Every row gives one point. Two turns around zero, p and q, are shown by what they do to some points. Write where each new point lands after one turn and then the other. Backwards means that the second turn is done in reverse. Each puzzle has new turns, and all numbers are rounded.

Turn p:
[  6 -24] -> [-14 -20]
[30 -4] -> [ 16 -25]
[  7 -12] -> [ -5 -13]
[-79  -8] -> [-57  55]
[36 48] -> [60  4]
Turn q:
[21 30] -> [26 26]
[-37  40] -> [-30  46]
[ 43 -39] -> [ 36 -46]
[-26 -31] -> [-31 -26]
Where do these land?
p, then q: [-7 59] -> [47 36]
p, then q: [-18 -67] -> [-67 -19]
q, then p: [29  1] -> [ 16 -24]
q, then p: [32  3] -> [ 19 -26]
q, then p: [-36   3] -> [-16  33]

Turn p:
[-20 -47] -> [-41 -30]
[-29  24] -> [-12  36]
[49 24] -> [54 -5]
Turn q:
[33 25] -> [23 35]
[30 -6] -> [30  4]
[-63 -18] -> [-53 -38]
Where do these land?
p, then q: [16 64] -> [29 59]
p, then q: [27 -7] -> [ 25 -12]
p, then q: [-35  -4] -> [-35   3]
q, then p: [ -7 -53] -> [-18 -50]

Turn p:
[ 27 -28 -44] -> [  2 -49 -33]
[ 16 -52  33] -> [-25 -39  44]
[ 5 58 11] -> [43 41  2]
[-48  23   0] -> [-19  48 -13]
Turn q:
[ 51 -40  20] -> [ -4 -65 -21]
[-51 -46 -32] -> [-15  42 -61]
[-66  13  -2] -> [-27  62   3]
[ 2 36 -3] -> [15 11 31]
[39 37 28] -> [  9 -33  50]
[ 26   0 -10] -> [ 21 -18  -1]
Where do these land?
q, then p: [ 56   0 -10] -> [ -4 -54  17]
q, then p: [-29  15 -52] -> [ 58  11 -15]
p, then q: [-14   3  87] -> [-59 -13  64]
p, then q: [  3   7 -38] -> [ 32   6 -21]
q, then p backwards: [-16 -25  13] -> [-23 -15 -17]

Turn p:
[-39  16 -17 -34] -> [-26  36 -19 -30]
[ 15 -11  67  25] -> [-25 -37  32  49]
[-22 -36 -69  16] -> [ 31 -24 -44 -57]
[37 64 25  7] -> [14 40 10 65]
[ 10 -33  -6 -14] -> [  8 -15  21 -26]
Turn q:
[ 26 -28   6  32] -> [48 10  9  1]
[ 17 -25  37  56] -> [56 28 19 34]
[-34  35 -62 -48] -> [-61 -38 -50 -30]
[-6 21  9 26] -> [  1  24 -15  22]
[-53  -2 -42 -71] -> [-63 -72 -13 -18]
[ 54 -15  24  15] -> [ 39  34  30 -19]
[ -3  14  27 -10] -> [-19  15  18  10]
Where do these land?
q, then p: [ -5 -68  19  56] -> [ 54 -42  39  45]
p, then q backwards: [ 29  32 -16  19] -> [ 1 -7  8 49]
p, then q: [-20 -13 -19 -12] -> [-22 -18   3 -16]
q, then p: [ 18  15 -33 -20] -> [ -6  26   5 -36]
p, then q: [-58  33  75  -1] -> [-13 -29 -48  82]
p, then q: [ 37   0 -26 -42] -> [-27  43  29 -22]

Turn p:
[-17 -28 -13  25] -> [  3 -43   5  -3]
[ 4 43 23 17] -> [-4 31 41  3]
[ 69  22 -70  46] -> [107   6  18 -20]
[-40  -6   6 -51] -> [-40   2 -36  37]
[ 10  15  53 -17] -> [-39  39   8 -18]
[-25 -46   0 -19] -> [-26 -35 -35   1]
Turn q:
[ -9 -37   1  22] -> [-15 -33  -8  24]
[-54 -44  -7  -6] -> [-49 -45  22  -2]
[ -9 -16 -60   0] -> [-23 -27 -36 -38]
[-3  9 -6 -9] -> [ -1   6   2 -13]
[20 90 33 33] -> [ 16  98 -11  25]
[ 55  -3  39 -40] -> [73 -1 30  3]
Where do these land?
p, then q: [ 11  -9 -30  26] -> [ 35 -21  -5   7]
p, then q: [45  7 18 92] -> [69 -4 77 13]
p, then q: [-54   3   3 -40] -> [-58  -1 -30  18]
q, then p: [-29 -32   7 -50] -> [-57  -3 -23 -26]
q, then p backwards: [-22   5 -24   7] -> [ -2 -17  26 -14]
q, then p: [ 49  27  25 -35] -> [ 19  57   1 -36]

Turn p:
[-33  19 -31  -1 -10  -4] -> [-45  12  -5   1 -15  -8]
[-24  30   9 -15  -3  19] -> [-15  34 -12 -23   0  10]
[ 12 -40  24 -41 -12  -6] -> [ 36 -21  26 -38 -19  -5]
[  2  21  16  24  -4 -20] -> [ 4 25 13 26 13 -6]
[ 29  24 -41  -2  21  -2] -> [  0  -6 -46  30 -20  -9]
[ 14   5   7   1  39 -16] -> [ 21  -1 -21   8  18 -28]
[ 13   8   8   3 -79   5] -> [  1  21  46  14 -41  46]
[-14 -68   9  31  49  22] -> [ -1 -65   1 -17  65  -2]
Turn q:
[ -7 -42  44  -3 -12 -21] -> [ 15 -39   2 -20  35 -32]
[ 27  13 -41 -35  26   3] -> [  2  29 -40 -14 -22  36]
[  4  35  32  46  16 -27] -> [ 20  38  31  11  -1 -49]
[  4  43 -13 -13  -5  24] -> [-16  13   6   1 -46  13]
[-20 -42  18 -34 -21  31] -> [-17 -58   5 -28  13  20]
[-9 24  9 30 25 12] -> [-2 33 36  2  0 -4]
[-31 -12 -42 -27 -19 -18] -> [-43 -13 -43  17  10   9]
[ 32 -19  -6  35 -10  -4] -> [41 -4  3 30 11  5]
Where do these land?
q, then p: [  9  18 -14 -13   9  -5] -> [-15  12  -5   6 -20   9]
p, then q: [ 24 -13   5  -9  11  29] -> [ 16  -8 -11  -4  -3  37]
p, then q: [ 26 -28 -13  25   8  18] -> [21 -8 12  4 32 31]
p, then q backwards: [-17 -23 -11  25   9  18] -> [-29 -29  -4  -7 -10   9]
p, then q backwards: [  5 -19  11  18 -76 -26] -> [ -4  31  11  44 -12  64]
q, then p backwards: [ -5  -6  -3 -37   9  11] -> [-15  -5  -9 -18   1  31]
p, then q: [-35  97   5  13   6  30] -> [-65  64  17  23 -50  11]
q, then p backwards: [-21   5 -12   2  11 -62] -> [-19  38  -8   8  47 -19]
p, then q: [ 13 -30  30 -24  13 -13] -> [ 36  -9 -28 -26  -4  -6]
